Each point is reached from the start by the listed moves, each made once or not at all, plus a little noise. Say if it took an odd or an even number of moves. Then give how often each move was made.
In the rows, 128 means zero.

Moves:
(1): [217 135 158 148 163  89]
(2): [102 187 151 139 127 157]
(3): [101 132 165 119 140  94]
Start: [102 130 128 130 120 101]
Points:
[140 202 221 148 168  57] => odd (1, 1, 1)
[ 51 194 187 133 133  95] => even (0, 1, 1)
[189 135 157 151 155  62] => odd (1, 0, 0)
[165 140 193 144 165  27] => even (1, 0, 1)

Moves:
(1): [164 103 145 144 152]
(2): [164 177 125 160 125]
(3): [ 98 144 181 125 135]
(4): [122 114 151 171  99]
Start: [182 186 113 124 113]
Points:
[142 189 189 163  92] => even (0, 0, 1, 1)
[216 211 203 212 114] => even (1, 1, 1, 1)
[181 161 206 181 115] => odd (1, 0, 1, 1)

Moves:
(1): [148 111 135 101 173 126  67 169  76]
(2): [146 173 128 129 113 136 115 130 102]
(3): [138 175 150 133 145 128 113  96 148]
(4): [116 120 106 179 149 157 166 123 110]
(5): [ 98 154 118 114 131 143 123 119 138]
(6): [119 128 155 135 120 155 117 118 127]
(7): [125 112 145  92 140 101 157 106  91]
(8): [113 134 152 131 124 126 164 169 133]
Start: [121 164 118 157 141 138 126 117 117]
Points:
[ 94 241 132 149 125 160 145 153 106] => odd (0, 1, 0, 0, 1, 0, 0, 1)
[126 249 180  94 194 159  51  89  32] => even (1, 1, 1, 0, 1, 1, 1, 0)
[ 83 234 110 197 145 189 182 147  88] => even (0, 1, 0, 1, 1, 0, 0, 1)

Moves:
(1): [158 184 131 106  77 135 119 121 146 138 145  82 167]
(2): [104 143 166 145  88  85 137 126 122 127 143 178  87]
(3): [183 110 165 151  88 121 126 158 156 173 142 115 130]
(4): [144 158 129 157 125 144 128 118  91 115 133 106 145]
(5): [151 154 113 135 161 144 135 151 130 109 172 129 118]
(6): [110 140 192 102 150 181 102 105 165 105 135 122 124]
(7): [ 92  93 141  90 127 129 179 105 153 145 146 109 127]
(8): [105 148 121 139 138 135 155 176 140 148 110 103 116]
(9): [113 123 109 163 121 163 130 129 129 167 184 153 104]
(10): [133 133 131 146 124 139 116 111 117 159 103 169 163]
(11): [114 161 113 108 147 172 133 131  76 164 128 128 123]
Start: [133 130 117 129 176 119 159 115 115 124 131 109 146]
Points:
[107 188 188 176 179 202 134 100 144 151 228 216  97] => odd (0, 1, 0, 0, 1, 1, 0, 0, 1, 1, 0)
[ 88 164 249 202 117 191 207 126 165 242 200 144 121] => even (0, 1, 1, 1, 0, 1, 1, 1, 1, 1, 0)
[132 164 197 149 105 148 206  98  60 239 151 148 143] => even (0, 1, 1, 1, 0, 0, 1, 0, 0, 1, 1)
[ 75 161 163 172 196 225 141 123 153 192 149 147 133] => even (0, 0, 0, 0, 0, 1, 0, 1, 1, 1, 0)
[129 138 188 149 144  93 245 188 182 185 203 101  82] => odd (0, 1, 1, 0, 1, 0, 1, 1, 0, 0, 0)
[138 207 115 121 136 140 176 157 146 143 132  39 175] => even (1, 0, 0, 0, 0, 0, 0, 1, 0, 0, 0)

Moves:
(1): [147 116 131 133 103 115 139  79 122 129 118 125 179 130  84]
(2): [110 135 112 140 157 122 133 119 116 120 133 126 119 116 116]
(3): [125 123 126 123 105 129 109 131 135 123 119 125 144 109 119]
(4): [113 124 144 127 116 143  94 127 141 124 137  97 138  98 128]
(5): [105 139 138 128 120 128 123 114 131  96 119 134 111 135 126]
(6): [130 139 128 111 118 113 136 137 116 131 148 135 127 137 152]
(7): [113 125 107 105 123 146 143  96 104 108 139 125  87 144 143]
(8): [135 124 120 137 112 111 116  97 132 136 131 141 142 155 125]
(9): [ 66 137 135  88 131 179  87 153 142 114 126 111 114 107 139]
(10): [147 134 142 135 140 121 139 135 130 146 151 174 111 132 136]
(11): [150 135 144 109 118 103 120  78 124 112 114 134 110 157 107]
(12): [145 148 103 128 143 137 137 145 105 116 157 129 105 152 152]
(13): [ 93 144 153 132 131 156 103 129 108 125  92 121 104 120 120]
(14): [135 147 126 137 129 135 127 135 145 142 117 138 130 110 139]
Start: [138 127 131 141 110 139 133 120 127 130 123 128 127  92  80]
Points:
[ 44 212 132  63 126 227  62  86  74  70 133  89   7  83 126] => odd (0, 1, 0, 1, 0, 1, 1, 0, 1, 0, 1, 1, 1, 1)
[ 94 173 118 135 122 195  52 142 149 125 168 143 108  46 105] => even (0, 1, 1, 1, 0, 0, 0, 1, 1, 1, 0, 1, 0, 1)
[130 174 119 137  78 139 108  84 118  80 144 113 158  51  71] => even (1, 1, 1, 1, 1, 1, 0, 0, 0, 0, 0, 1, 0, 1)
[151 128  92 107  30 137 104  37  89  99 178 109 153 117  91] => odd (1, 0, 1, 1, 0, 1, 1, 1, 0, 0, 0, 1, 0, 0)
[125 192 179 138 102 109 129  22 100 108  95 193  95 109  40] => even (1, 1, 0, 0, 1, 1, 0, 0, 0, 1, 1, 0, 1, 1)
[158 149  93 154 110 146 138  30 102 124 186 163 115 107  73] => even (1, 1, 0, 1, 0, 0, 1, 1, 0, 1, 0, 1, 0, 1)
[146 176  97 103 114 140 134  59  88  88 176 115  45 117 118] => odd (0, 1, 0, 1, 0, 1, 1, 0, 0, 0, 1, 1, 0, 1)
